Each row of a before or after table is a point. One or more steps were done to the points. Then noise was added and the rows were shuffled. The steps act on how far a point lies along the listed directions, d1 being the first. What was done? A step turns or swaps two directions, mirrors them in a line or flattens them onto one, adds a multiple of one to another, or multiplies one. Angles are multiples of 10 degrees, from the lower direction toward the higher: turns from -170 to 170, lines from 10 to 170 but not 90. Use the fewest steps. Two steps may share a direction if one is a turn and the other turns, adds or multiplies; they go together, in the order done. Otherwise the lowest direction goes first.

Directions:
(1): [0.41 0.10]
(2): [ 0.10 -0.41]
Before (8 x 2):
[[ 0.61 -0.57]
 [-0.12  0.00]
 [ 0.18  0.59]
 [ 0.19  0.62]
 [ 0.06 -0.13]
 [-0.06 -0.14]
 [-0.33 -0.10]
 [ 0.23 -0.25]]
After (8 x 2):
[[ 0.00 -0.05]
 [-0.06 -0.16]
 [-0.01 -0.10]
 [-0.07 -0.39]
 [ 0.16  0.57]
 [-0.06 -0.15]
 [ 0.18  0.63]
 [-0.05 -0.17]]
Steps: flatten d1 and d2 onto the line at 120 degrees

Directions:
(1): [ 0.11  0.30 -0.41]
(2): [0.48 0.07 0.18]
(3): [-0.16  0.41  0.26]
Before (12 x 3):
[[-0.53 -0.59 -0.13]
 [ 0.20 -0.10 -0.61]
 [-0.10 -0.14  0.32]
 [-0.20  0.24  0.63]
 [ 0.27 -0.10 -0.19]
 [ 0.02 -0.23  0.06]
 [-0.36  0.02  0.30]
 [ 0.05  0.38 -0.25]
 [ 0.36  0.40 -0.42]
 [ 0.07  0.40  0.04]
 [-0.08 -0.46  0.04]
 [ 0.02  0.06  0.13]]
After (12 x 3):
[[-0.08  0.31 -0.32]
 [-0.12  0.03  0.15]
 [ 0.23  0.61 -0.37]
 [ 0.08 -0.78 -0.11]
 [-0.59 -0.01  0.41]
 [ 0.14 -0.45  0.13]
 [ 0.45  0.16 -0.42]
 [-0.17 -0.15  0.27]
 [-0.19  0.35 -0.09]
 [ 0.10 -0.24  0.13]
 [-0.47 -0.29  0.10]
 [ 0.36  0.10 -0.03]]
Steps: turn d2 and d3 by 50 degrees

Directions:
(1): [ 0.38 -0.33  0.32 -0.04]
(2): [-0.18  0.24  0.42 -0.30]
(3): [0.07 0.25 0.24 0.48]
(4): [ 0.42  0.36 -0.15 -0.17]
Before (9 x 4):
[[-0.31 -0.69  0.20 -0.48]
 [-0.25  0.03  0.11 -0.05]
 [-0.20 -0.46  0.03  0.31]
 [ 0.35 -0.48  0.13  0.20]
 [ 0.05 -0.54 -0.32 -0.14]
 [-0.11  0.04 -0.15 -0.47]
 [ 0.23 -0.25 -0.42 -0.21]
 [-0.28 -0.47  0.13  0.26]
 [-0.04 -0.07  0.21 -0.24]]
After (9 x 4):
[[ 0.12 -0.07 -0.60 -0.20]
 [ 0.24  0.22  0.01 -0.40]
 [ 0.23  0.21 -0.50 -0.07]
 [-0.12 -0.08  0.15 -0.23]
 [ 0.18 -0.43 -0.38  0.28]
 [ 0.22 -0.16  0.12 -0.18]
 [ 0.26 -0.49 -0.25 -0.67]
 [-0.31 -0.50 -0.22 -0.15]
 [-0.28 -0.41 -0.32 -0.06]]
Steps: turn d1 and d2 by -50 degrees; turn d3 and d4 by -50 degrees
